Every row gives one point. A path goes straight from each point to the next, and from the last back to the first. The post is the endless flat space through its rows: a point in 2 columns, a line in 3, a plane in 4, and so on, so that a path can go around it. Count how often the path circles the post. Going back the other way cancels.

Post (1 x 2):
[[-0.66  0.23]]
Path:
[[ 2.94 -0.19]
 [ 0.73 -1.49]
 [-2.24 -3.18]
 [-3.07  0.45]
 [-2.52  1.37]
 [-1.84  0.42]
 [-1.40  3.25]
 [ 0.92  2.72]
 [ 3.04 -0.87]
 [ 0.00 -1.27]
 [-1.34 -0.99]
 [-3.61  1.61]
 [-3.66  2.70]
 [ 0.40  2.61]]
Times around: 2

Post, 7 rows:
[[ 0.78  1.18 -0.23  0.74  3.24 -2.46  0.34  3.61]
 [ 2.35 -0.91 -1.61 -2.82 -1.15  1.48 -0.11 -3.83]
 [ 2.90 -2.74 -1.08  1.29 -1.64  1.78 -1.73 -1.45]
 [ 1.30  1.67  3.58 -0.16  0.12 -0.11  2.04 -1.75]
 [ 3.60  0.80 -2.29 -3.04 -1.29  7.14  3.26  1.94]
 [ 0.63 -2.56  3.14 -2.13  0.81 -0.54 -1.52 -2.99]
 [-0.32 -1.56 -0.97 -0.77 -0.35 -1.05  0.56  1.66]]
Path (23 x 8):
[[ 0.15 -3.93  1.28  0.72  2.03 -2.09  1.62 -1.58]
 [-2.19 -2.76  2.50 -0.53 -1.55  3.35  3.24  2.04]
 [ 0.43  0.24 -0.19 -3.66  2.46  2.63 -0.02  2.73]
 [ 1.81 -0.30  0.60 -1.28 -1.29  3.50 -1.80  1.35]
 [ 3.11  2.46 -1.58 -3.49 -1.65 -0.21  3.83  5.03]
 [ 2.43 -1.95 -0.76 -0.19 -3.02  0.59  1.71 -0.63]
 [ 0.87 -3.76 -0.48 -1.77  1.78 -1.25  0.13 -0.36]
 [ 0.96 -1.31  0.16 -0.51  1.17 -1.86  0.57  0.94]
 [ 1.85  1.26 -0.14 -0.79 -1.63 -1.20  1.64  1.59]
 [ 0.93 -0.27 -0.93 -1.02 -2.46  1.19  0.42  1.94]
 [-1.06  2.18  1.23 -0.87  0.08  2.39 -0.09  0.30]
 [-2.02 -0.02 -0.26 -0.93  2.66  0.76  1.83  1.14]
 [ 2.25 -3.03  0.04 -1.05 -0.40  3.73  2.86 -2.15]
 [ 1.40 -1.20 -0.71 -0.08 -1.24  3.99  2.00 -1.64]
 [-1.48 -0.17  1.13  1.31 -0.48  0.90  0.21 -0.04]
 [ 1.02  1.85  1.59 -1.87  1.41  0.97  0.15  0.74]
 [ 4.28  0.87  2.25 -0.55 -0.86 -1.36 -3.67 -2.08]
 [ 3.54 -4.56  2.79  0.74 -2.59  3.88 -1.21 -0.88]
 [ 0.93 -3.45 -0.04 -1.12  0.69 -2.10  0.52 -0.37]
 [ 3.09 -1.01  0.62 -2.20  1.12 -1.27 -0.86 -2.11]
 [ 3.68 -0.05 -2.55 -4.27 -1.02  0.48  2.51  3.57]
 [ 5.44 -0.52 -5.86 -1.08 -0.22 -0.18 -1.56  5.95]
 [ 3.59 -2.50 -1.85 -0.93  0.74  0.42 -0.97 -0.39]]
Times around: 1
